Each row is a point. Each copy is the shape, with its points in the same order, turned, moved and blurred by noise. Is it also mirrored, or only turned?
In the rows, 128 means zero.

Shape:
[[ 74  90 127]
 [157 155 121]
 [115 156 164]
 [ 86  91 116]
 [123 153 125]
 [135 138  97]
 [ 86 175 106]
 [151  92 162]
 [124 114  99]]
Copy 1, 9 rows:
[[ 87 114 103]
 [176 126 152]
 [133 162 162]
 [100 105  96]
 [145 124 150]
 [162 102 137]
 [114  99 177]
 [156 168  96]
 [140  96 112]]
Copy 1 is: mirrored
Copy 2, 9 rows:
[[ 89  82 134]
 [166 144 102]
 [132 158 145]
 [ 98  82 119]
 [140 145 107]
 [142 127  79]
 [ 95 155  84]
 [167  96 159]
 [136  97  90]]
Copy 2 is: only turned
Copy 3:
[[ 75  93 145]
 [160 153 117]
 [152 123 168]
 [ 78 101 130]
 [148 124 126]
 [134 133  98]
 [157  79 113]
 [101 170 164]
 [107 129 104]]
Copy 3 is: mirrored

Shape:
[[117 111 124 100 125 140]
 [ 85 109 113 187 170 144]
 [127  97  98 122  93 171]
 [156 161 101 118 126  87]
 [119 124 120 106 108 160]
 [ 86 144 120  97 163 120]
 [157  78 150 160 169 122]
 [130 111 175 144 161 101]
 [152 137 178 186 112 138]
 [ 96  92 108 111 132 131]
 [118 125 154 142  90 137]
 [129 127 159 117 178 108]]
Copy 1 (12 x 6):
[[105 107 142 131 102 137]
 [100  72 132  98 197 148]
 [136  69 114 132  94 151]
 [138 156 124 144 132  85]
 [116 109 119 121  98 152]
 [ 63 134 139 129 141 142]
 [141  79 196 142 166 123]
 [114 118 202 109 161 109]
 [181 117 175  72 146 129]
 [ 85  76 134 136 120 125]
 [139 104 146  84 106 128]
 [100 134 188 133 156 130]]
Copy 1 is: mirrored
Copy 2, 12 rows:
[[143 114 127  93 136 148]
 [155  95  71 168 100 130]
 [109 105 118 117 155 181]
 [130 173 120 113 171  95]
 [133 124 127 108 140 169]
 [168 137  87  79 109 124]
 [187  90 150 165 134 112]
 [180 124 154 136  99  97]
 [145 150 177 171 104 142]
 [137  88 104  96 137 141]
 [112 131 161 129 109 148]
 [196 128 132 114 113 104]]
Copy 2 is: mirrored
